Each row of a before or after table is a point. One or more steps were done to the points. Then noise was added and the rows were shuffled. The steps act on how far a point lies along the listed directions, d1 being the first. What was done? A step turns or swaps two directions, mirrors them in a line or flattens them onto one, adds a multiple of one to another, or multiplies one. Angles are multiples of 10 degrees, from the lower direction toward the higher: turns from -170 to 170, lines from 10 to 170 but not 90. Use the fewest steps. Two steps may share a direction if one is a turn and the other turns, adds or multiplies; they go together, in the order done. Otherwise the lowest direction goes first.

Directions:
(1): .04	.48	-.26
(2): -.27	-.21	-.43
Before (9 x 3):
.04	-.29	.29
.11	.09	-.10
-.03	-.10	.11
-.02	.09	.02
.09	.15	.08
.28	.12	.62
-.03	-.87	.64
.01	-.01	.12
.12	.06	-.07
After (9 x 3):
.30	.43	.45
.06	.18	-.02
-.01	-.05	.14
.07	.05	-.14
.09	.05	-.10
.01	.06	.10
.24	-.48	.92
.14	-.10	.36
-.04	.09	-.02
Steps: turn d1 and d2 by 30 degrees

Directions:
(1): .29	.39	.33	-.27	-.29	.32
(2): .26	.36	-.21	.38	-.27	-.39
Before (13 x 6):
.23	.23	-.03	.02	-.06	.02
.27	.16	.15	-.27	-.11	.50
.47	.65	.09	.16	-.55	-.22
.13	.24	.25	-.36	-.09	.23
.32	.56	.55	-.57	-.11	.49
-.25	-.19	-.39	.02	-.10	.01
-.08	-.25	.38	-.55	.23	.60
.38	.68	.32	-.33	-.59	.59
-.16	-.30	.06	-.06	.03	.01
.40	.13	.18	-.22	-.09	.11
-.39	-.51	-.41	.15	.34	-.12
.33	.30	.00	.15	-.49	-.23
.38	.32	-.28	.08	-.22	-.13
After (13 x 6):
-.72	-.78	-.36	.05	.50	.09
-.05	-.16	-.03	-.13	.22	.16
-.47	-.54	-.36	.14	.69	-.37
.00	-.40	-.10	-.05	.32	-.10
-.01	-.22	-.04	-.40	.17	.37
-.27	-.28	-.22	.02	.26	-.19
.04	.21	-.20	-.08	-.40	.15
.00	-.11	-.47	.56	.12	-.59
.10	.04	.00	.16	-.25	-.18
-.22	-.45	.23	-.38	.03	.30
-.14	-.42	-.36	.21	.29	-.05
-.38	-.55	.26	-.47	.35	.40
.43	.57	-.04	.09	-.49	.02
Steps: turn d1 and d2 by -150 degrees

Directions:
(1): .30	-.02	.02	-.28	-.20	-.72	.10	-.38	-.18
(2): -.47	-.13	.32	.63	.02	-.21	.16	-.28	-.19
(3): -.11	-.28	.18	-.32	.79	-.04	-.03	-.23	.13
(4): .16	.58	.72	-.07	.03	.07	-.17	-.02	.00
(5): .13	-.12	-.05	.18	.19	-.20	-.64	.32	-.50
Before (12 x 9):
.09	.29	.14	-.04	.06	.47	-.44	.57	-.12
-.24	.42	.55	.48	-.24	.02	.07	-.24	.07
-.03	.49	.54	-.11	-.07	-.16	.56	-.59	.30
.44	.71	.28	.15	-.40	.22	-.06	.12	-.25
-.03	-.42	.07	-.18	.66	.34	-.52	.32	-.08
.14	-.14	.13	-.45	.64	-.05	-.37	-.15	.16
-.19	.29	.77	.16	.39	-.09	-.17	-.15	-.10
.34	.26	.28	-.19	-.16	-.24	.24	-.53	.22
.06	.36	.45	.26	-.16	.26	-.05	.13	.05
-.17	.18	.28	.22	-.07	-.14	.09	-.19	-.16
.05	.18	.86	-.52	.47	-.41	.07	-.55	-.21
-.06	.29	.52	.30	.17	.12	.16	-.14	.09
After (12 x 9):
-.26	-.19	-.11	-.08	-.06	.04	.48	-.49	.49
.43	-.09	-.43	.05	-.50	-.37	.02	-.20	-.08
.24	-.41	-.67	.07	.26	-.01	-.25	.19	-.44
-.40	-.47	-.32	.11	.46	.31	-.03	.20	.00
.43	.11	-.53	-.30	-.14	.18	-.40	.35	.08
.34	.00	-.44	-.17	-.11	.26	.07	.29	.18
.17	-.17	-.58	-.81	-.44	-.18	.67	-.31	.20
.23	.10	-.19	-.36	-.02	.03	-.11	.12	-.03
.18	-.09	-.52	-.56	.04	.21	.17	.08	.38
.43	.20	-.69	-.13	-.71	-.16	.17	.17	-.01
-.42	-.32	.30	-.04	.36	.47	.40	-.21	.43
.20	-.26	-.47	-.05	.07	.24	-.21	.34	-.06
Steps: turn d2 and d4 by 150 degrees; turn d3 and d5 by -90 degrees

Directions:
(1): -.07	.47	.27	.51	-.04	-.10	-.28	-.16	-.43	-.12	.50
(2): .32	.53	-.08	.25	.22	-.50	.17	-.07	.33	.38	-.29
(3): .54	-.06	.29	-.17	.13	-.15	-.12	.52	-.56	-.04	-.26
(4): .06	-.32	.66	-.12	-.03	-.29	.38	.00	.23	.26	.47
(5): -.06	.32	.39	-.10	-.10	-.03	-.15	.27	.52	-.68	-.13
Before (9 x 11):
.50	-.40	-.18	-.68	.05	.29	-.01	.52	-.43	.26	-.41
.23	-.07	-.33	-.14	-.09	.36	-.28	.44	-.47	-.58	-.52
-.33	-.57	.04	-.20	-.13	.24	.42	-.46	.75	.56	.27
.29	.01	-.25	.01	-.07	-.29	-.01	-.03	-.20	.24	-.08
-.25	-.30	-.07	.09	-.13	.39	-.12	.08	-.24	-.21	.22
.20	.91	-.24	.27	-.09	-.04	-.31	.05	.00	-.44	-.16
.05	.20	-.36	.17	.25	.24	-.16	-.26	.17	.43	-.20
.26	.36	.14	.18	.11	-.61	.62	-.30	.66	.56	.13
.56	-.18	-.09	-.15	.16	-.03	.22	.50	-.62	.41	-.33
After (9 x 11):
.30	.09	-.32	-.07	-.03	.25	-.23	.44	-.38	-.47	-.62
.07	.04	.18	.01	-.04	-.30	.52	-.28	.47	.31	.32
-.30	-.53	.05	-.17	-.11	.21	.44	-.48	.77	.58	.26
.53	-.22	-.08	-.16	.14	-.01	.24	.50	-.66	.38	-.30
.12	.79	-.23	.22	-.14	.09	-.36	.05	-.08	-.53	-.09
-.14	-.13	-.11	.17	-.05	.23	-.05	.06	-.12	-.08	.10
.57	-.30	-.18	-.63	.09	.22	.01	.50	-.38	.34	-.46
-.02	.08	-.33	.13	.20	.35	-.19	-.25	.10	.35	-.15
.24	-.07	-.24	-.01	-.10	-.21	-.03	-.01	-.26	.18	-.04
Steps: multiply d2 by 0.4

Directions:
(1): .46	-.34	.19	-.47	-.05	-.05	-.27	.07	.37	-.16	.17	-.19	.72	-.14
(2): .22	.54	.20	.37	.11	-.03	.03	.11	.15	.03	.39	-.78	-.12	-.30
(3): .16	.46	.41	.06	.18	-.09	-.43	.09	-.49	-.14	.25	.29	.23	.57
(4): .14	.05	-.68	-.31	-.06	.14	-.38	-.04	-.61	-.18	.29	-.10	-.12	-.39
(5): .07	.71	-.31	-.56	-.12	-.08	.41	-.37	.16	.06	-.20	-.07	.20	.27
Before (10 x 14):
-.14	-.33	.33	.19	.11	-.14	.23	.18	.10	.05	-.04	.37	-.16	.31
-.17	-.13	.44	.23	.04	.02	.15	.11	.19	.01	-.25	.22	-.07	.11
-.17	-.16	.07	-.26	.03	-.01	.01	-.02	.23	-.02	-.07	.27	.23	.12
-.22	-.15	.23	.25	-.05	-.08	.03	.08	.24	-.08	-.06	.00	-.04	-.11
-.46	-.02	-.18	.13	-.09	-.02	.23	-.06	-.02	.03	-.35	.31	-.46	-.14
-.24	.40	-.70	.03	.00	.18	-.08	-.13	-.73	-.08	-.11	.07	-.42	.12
.10	-.44	-.43	-.23	-.08	.15	-.38	.00	-.35	-.23	.14	.16	.04	-.25
.17	.11	-.56	-.20	-.01	.10	-.25	.07	-.44	-.23	.24	-.20	-.34	-.41
-.45	-.04	.05	.28	-.05	-.10	.48	-.22	.07	.38	-.31	.30	-.38	.29
-.23	-.13	-.04	.25	.10	-.01	.14	.06	-.18	.11	-.25	.40	-.40	.21
After (10 x 14):
-.44	.03	-.20	.07	-.11	-.01	.25	-.10	.01	.03	-.38	.31	-.39	-.08
-.14	-.22	.21	.13	-.08	-.07	.05	.09	.36	-.10	-.04	-.06	.11	-.13
-.10	-.28	-.55	-.09	-.07	.15	-.21	-.05	-.47	-.13	.03	.22	-.27	-.21
-.04	-.28	.45	.06	.00	.01	.10	.11	.33	-.03	-.20	.11	.18	.02
-.09	.33	-.68	.07	.00	.12	-.10	.03	-.63	-.14	.15	-.07	-.74	-.33
-.27	-.07	.12	.09	-.06	-.13	.38	-.22	.18	.34	-.26	.24	-.16	.30
-.03	-.47	.34	.03	.06	-.15	.17	.21	.25	.01	-.01	.29	.04	.20
-.11	-.20	.13	-.31	.05	-.03	-.02	.01	.28	-.02	-.06	.24	.34	.12
-.45	.53	-.73	.28	.06	.20	-.01	-.11	-.93	-.02	-.15	.19	-.74	.19
-.19	-.20	-.07	.19	.09	-.03	.10	.08	-.09	.12	-.25	.37	-.34	.15
Steps: add -0.7 times d4 to d1; turn d3 and d5 by -20 degrees
